Each point is reached from the start by the listed moves, each made once or not at all, plus a little noise. Is the number of moves made odd or even? Then give how often each move was made.

Moves:
(1): [ 2.8  2.3 -2.1 -8.2 -0.4]
(2): [-0.4  1.2  0.0 -0.9 -5.2]
(3): [ 7.4 -2.1  4.5 -1.8 -2.6]
Start: [-1.0 -3.7 -1.2  2.9  0.0]
Points:
[ 6.7 -5.8  3.2  1.1 -2.6] -> odd (0, 0, 1)
[ 9.1 -4.2  1.5 -7.1 -2.9] -> even (1, 0, 1)
[-1.1 -3.7 -0.9  2.3  0.5] -> even (0, 0, 0)

Moves:
(1): [ 5.2 -1.5  0.5 -1.8 -0.2  0.2 -1.3 -0.5 -1.0]
(2): [-0.5  4.7 -2.9  2.3  0.4  1.4 -0.3  2.1 -0.9]
(3): [ 0.1  5.2  0.7  0.3  0.1 -4.7 -1.1  1.1  2.2]
(4): [ 1.3  1.3 -2.3  6.1  1.2 -1.6  1.4 -6.4  2.1]
(5): [-0.9  1.0 -1.2  0.1  2.5  2.9 -3.3 -0.7  4.5]
(6): [-3.2  1.3  4.6 -1.8 -2.2  1.8 -1.7 -5.9 -3.4]
(7): [ 3.1  0.3 -1.3  1.7 -3.8  2.6  7.1 -0.6  0.6]
(8): [ 0.7 -2.3  7.3  2.8 -1.1  4.3 -3.1  2.1 -0.6]
(9): [-3.6 -1.4 -3.2 -1.7 -6.6 -1.5 -1.6  2.8  4.8]
Start: [-0.1 -1.2 -4.0 -1.1  0.5 -0.1 -2.0 -3.4 -4.7]
Points:
[ 2.1  3.4 -9.8  1.8 -2.3 -4.7 -8.2 -6.8  7.7] -> odd (1, 0, 1, 1, 1, 0, 0, 0, 1)
[-2.5  3.3  8.6  0.3 -2.7  1.5 -8.3 -5.9 -6.4] -> odd (0, 0, 1, 0, 0, 1, 0, 1, 0)
[ 3.6  2.7 -7.6 -0.5  3.1  4.6 -6.9 -2.5 -2.2] -> odd (1, 1, 0, 0, 1, 0, 0, 0, 0)
[  3.3   2.5   3.3   6.5  -1.5   6.0  -7.0 -11.9  -8.1] -> odd (1, 1, 0, 1, 0, 1, 0, 1, 0)
